Every row gives one point. The last column is the point's height on a tilted bowl or saddle (a function of degree 2), plus a little noise. Count its main directions that bend up, bend down and stay straight.
In the rows, zero is written as 128.

Points (15 x 4):
[[115 100 130 157]
 [121 114 117 149]
 [ 99  81   7 177]
 [ 92 181  97 198]
 [ 96 121 104 150]
 [ 98  88  73 165]
 [145  98 115 152]
 [ 68  81 129 203]
 [ 98 113 127 152]
 [ 87 130 119 147]
 [ 95 144 111 152]
 [ 82 112 120 156]
 [155 161 139 161]
 [ 85 131 123 145]
 [141  92 124 155]]
Directions: 1 up, 0 down, 2 straight

Points (18 x 4):
[[158 119 185 119]
 [145 171 165 114]
 [145 187 122  84]
 [125 106 152 109]
 [160 175 153 100]
 [111  46 173  36]
 [ 60 170 178  97]
 [137 152 102 110]
 [115 213  46  41]
 [146  75  92  86]
 [146 123  94 117]
 [143 184 159 101]
 [138 156 166 123]
 [171 159 200 127]
 [139 159 111 107]
 [124 102 127 101]
 [139 133 175 130]
 [111 153 120 102]]
Directions: 1 up, 2 down, 0 straight

Points (25 x 5):
[[178 143 110 123 139]
 [ 51 177 111 151 136]
 [209 108  88 129 124]
 [ 16 127 192 162 224]
 [197 123 211 117 203]
 [195 182 144 125 168]
 [121 139 141 197 191]
 [106 151 138  69 141]
 [ 94 155  57  97 168]
 [ 97 133 122  85 144]
 [120 120  82 102 146]
 [144 174  56 121 159]
 [ 77 131 136 119 150]
 [208 138 119 159 164]
 [131 145 113 138 138]
 [ 85  77 104 161 193]
 [135 141 131 128 136]
 [162  99  57  78 139]
 [114 125 169 148 163]
 [136 122 111 124 135]
 [ 81 180 135 156 129]
 [132 139 162 112 141]
 [133 166 204 162 186]
 [139 116 163 111 145]
 [176 106  87 142 131]]
Directions: 3 up, 1 down, 0 straight

Points (42 x 7):
[[ 78 113 151 130 115  93 119]
 [112  96 108 158 129  94 112]
 [100  78 184 148 163  30  48]
 [115 181 127 125 198 171 137]
 [ 66 106  66  69  74 160  75]
 [119 169  94  90 104 207  69]
 [184 132 125  93 121 191  79]
 [ 91 163 160 164 123 153 143]
 [113 106 114 147 167 123 140]
 [109 133 144 173 120 122 129]
 [118 143 146 100  99 174 127]
 [138 101 181 159 161 182  97]
 [145 184 140 158 108 155 123]
 [119 132 132 129 152  93 141]
 [139 187 112 146 128 163 112]
 [106 180 169 149 112 166 140]
 [140 153  75 130 183 173  85]
 [ 79 122 134 128 170  91 154]
 [147 156 139 111 123 183 106]
 [146 120  98 178  72 247  27]
 [135 102 111 119 184 136 138]
 [111  51 151 151 102 167  93]
 [123 103  79 198 156 177  74]
 [ 69  96 137 141 147 109 129]
 [138 187  87 167 113 140 105]
 [ 89 170 107 132  72  96 121]
 [131 151 206 110  85 123 127]
 [ 78 194  79 144  55  55  56]
 [201 131 156  85  86 136 122]
 [ 93  51 181 130 136 114  94]
 [ 92  88  72 154 174 149 109]
 [100  82 134 143 122  35  45]
 [131 129 150 114 134 151 135]
 [140 124 186 150 121  71  94]
 [130 172 149 149  85 159 136]
 [156 109 141  72  73 176 122]
 [199 116 117 158 124 148 108]
 [ 43 154 122 204 113 197  77]
 [129  61 199 175  94 175  70]
 [181 164 130 133 152 130 109]
 [121  55 152 172 114  98  86]
 [ 75  89 120 142 155 129 129]]
Directions: 1 up, 4 down, 1 straight
